Each wall is flat, endless, passes through zero and stands at right angles to its row. A trip goes straight from one point to another. List the walls that it crosses, first one first.

Walls:
(1): [-19.9  18.4 -24.1]
(2): [ 34.5 -13.4   3.7]
(3): [-26.0 -26.1  -3.3]
(4): [ 15.0  12.2 -36.9]
(5): [-19.9  -6.8 -15.7]
Trips:
[ 31.9 -44.2  11.8] to [18.2 21.8 25.9] -> 3
[  3.3   9.0 -19.1] to [9.4 4.6 9.4] -> 2, 5, 1, 4
[-25.7  -9.5  11.7] to [ 4.8  5.0 30.3] -> 1, 5, 3, 2
[-23.1 -28.3   2.9] to [-33.1  -9.0  -7.4] -> 1
[-10.1   6.1   7.6] to [ -0.8 -22.4  14.1] -> 1, 5, 2

Walls:
(1): [ 15.8  -9.2  -4.1  42.1  18.5 -16.3  12.7 -15.9  24.5  -3.6   0.3   1.2
 -23.0  13.8]
(2): [ -0.7  -4.1   9.6   2.5  -8.9  -0.9 -27.4  27.3  -3.0 -31.0  -2.6  22.3
  36.6  21.8]
(3): [ 27.4 -32.0   1.3 -21.7  -3.8  -0.8  19.5   1.7   0.7 -18.2  -4.2  19.7
   3.1   2.5]
(4): [ -7.5 -10.9  18.4  -8.0 -12.4  31.5 -22.5  22.0  -1.9   9.9 -38.5  -3.4
 -22.1 -23.1]
(5): [ -4.1 -41.1 -34.5 -21.7 -26.3 -13.7   6.4  16.7 -34.5  -1.2  -4.0   8.4
  14.6 -11.5]
(6): [-19.9  -3.1   7.0  10.1  -1.4  52.9 -20.7  11.6 -20.4   9.8 -16.7   2.2
  14.1  -6.0]
(7): [ 15.6  -1.7  -4.1   3.2 -10.1   3.8  -8.8 -17.1  17.4  17.7 -29.9  -7.8
  10.5  -9.9]
Trips:
[ 21.5   3.4   9.5 -28.0  11.3 -29.3 -34.6  11.5  -8.2 -28.6   8.4  -0.8
 -29.9  42.4] to [ -5.8  14.4 -29.4 -18.0 -19.6  22.7 -60.6  -0.6   2.9 -27.1  -3.6   2.4
  -2.0 -32.4] -> 1, 4, 5, 3, 6, 7
[ -4.9   3.2   4.6 -15.3  -1.3  -1.2  13.6  35.2 -13.7  -1.6  21.7  26.1
 -10.9  11.0] to [ 27.8 -29.9 -23.6 -23.3  -6.1  25.2 -22.2   0.6 -20.7  -3.4   3.2 -20.7
  17.5  14.7] -> 6, 4, 7
